Every row gives one point. Each copy is the shape, with its points in the same order, stretched, turned, moved and blurred by noise. Is it also mirrored, or only turned?
(in the rows, 128 means zero)

Shape (5 x 2)
[[ 77  81]
 [136 177]
 [111 178]
 [141  62]
 [145 129]]
Copy 1 (5 x 2)
[[ 62  98]
 [146 176]
 [120 193]
 [113  66]
 [144 121]]
Copy 1 is: only turned
Copy 2 (5 x 2)
[[ 72  71]
 [152 156]
 [158 128]
 [ 40 133]
 [104 152]]
Copy 2 is: mirrored

Shape (9 x 3)
[[130 170 105]
 [ 38 123  94]
 [153 129 205]
 [133 131 181]
 [120  97 109]
 [192 134 104]
 [ 86 147 180]
 [203 113 152]
 [143 136 142]]
Copy 1 (9 x 3)
[[103 172 113]
 [ 32  97 142]
 [154 152 209]
 [139 146 195]
 [109  97 140]
 [166 150  95]
 [ 87 148 205]
 [189 146 143]
 [135 141 149]]
Copy 1 is: only turned
Copy 2 (9 x 3)
[[110 189 128]
 [135 114  59]
 [183 158 202]
 [172 157 179]
 [114 124 140]
 [ 93 175 194]
 [186 157 128]
 [118 167 226]
 [138 163 165]]
Copy 2 is: mirrored

Shape (10 x 6)
[[117 108 131 116 127 114]
 [138 121 128 133 126 173]
 [153 139 134 118 129 109]
 [122 141 123 119 124 105]
 [136 114 163 146 132 108]
 [136 117 138 112 109 109]
 [136 127 143 115 131 249]
 [132 131 126 133  91 121]
 [149 107 118 134 130 128]
 [151 108 146 112 116 113]]
Copy 1 (10 x 6)
[[125 108 134 117 128 133]
 [153 133 134 150 123 176]
 [148 139 128 114 122 119]
 [117 131 116 116 129 124]
 [134 128 154 146 111 107]
 [135 119 128 119 101 117]
 [167 151 163 154 110 242]
 [138 127 103 137 104 126]
 [158 112 120 132 131 130]
 [152 117 134 118 107 117]]
Copy 1 is: only turned
Copy 2 (10 x 6)
[[119 107 122 120 135 111]
 [158 109 138 134 130 161]
 [146 138 144 134 130  93]
 [117 138 125 134 122 103]
 [117 105 163 152 139 101]
 [133 108 133 126 118  99]
 [184 111 164  98 129 219]
 [136 112 128 137  91 115]
 [149 109 124 145 137 115]
 [146 102 146 128 127  94]]
Copy 2 is: only turned

Shape (13 x 8)
[[148 110 144 135 134 109 139  72]
 [165 117 169  94  80 110 103 100]
 [181 170  78  96  72 103  84 120]
 [132 122 138 143  99  76 133 111]
 [105 158 154 109 184 168 155 100]
 [181 157  72  89  39 147 169 153]
 [ 96 145 187 152 152 181 118  71]
 [194 140 150 141 116 126 105 140]
 [135 146 143 152  89 122  94 126]
 [171 185 124  90  57  94 129 139]
 [149 175 109  71 105 114 173 173]
 [ 78 107 160 115 173 186 105 121]
 [102 139 175 124 148 151 149 100]]
Copy 1 (13 x 8)
[[156 128 153 133 111 125  98 100]
 [174 134 161 115  81 152  85 166]
 [ 99 202 148  91  63 130 135 184]
 [137 123 135 154  95 106 106 151]
 [ 99  79 128  82 167 124 108  97]
 [ 66 159 138 128  57 181 176 173]
 [123  91 141 128 187 148  48  87]
 [161 149 159 135 138 141 147 178]
 [130 148 139 158 138 128  93 166]
 [100 141 164 111  68 127 127 206]
 [ 70 100 128  90  86 124 173 187]
 [138  73  70  94 179 158  77 111]
 [119  77 133 122 153 138  82 110]]
Copy 1 is: only turned
Copy 2 (13 x 8)
[[ 76  87 125 121 133 160 109 122]
 [102 123 137 135  76 148  73 164]
 [142 121  80 130 107  58  82 152]
 [ 57 132 128 147 123 133 116 119]
 [134 102 143  84 161 199 177 105]
 [130 106  70  93  50  58 160 164]
 [125 124 104 117 146 249 130 102]
 [128  93 107 171 104 148 106 117]
 [110 147  88 161 117 149 103 121]
 [126 144 113 110  60  76 108 127]
 [129 129 147  91  85  77 185 133]
 [126 132 134 136 170 221 159 166]
 [108 123 137 109 130 207 157 112]]
Copy 2 is: only turned
Copy 3 (13 x 8)
[[ 99 125 115  85  97 157 134 114]
 [116  96 109  88  59  99 160  90]
 [168 107  71 104  54  84 101 155]
 [ 84 154 109  98  87 110 132 142]
 [143 139 135 127 187 146 118  66]
 [183 129   8 127 119  99 165 178]
 [128 125 147 168 128 161 122  47]
 [170 145 134 103  69 128 155 124]
 [132 142 118 147  72 106 125 126]
 [153 141  56 101  84  66 134 121]
 [156 160  70  93 168  72 142 136]
 [125 103 180 157 167 131 130  82]
 [114 139 129 132 157 136 137  68]]
Copy 3 is: mirrored
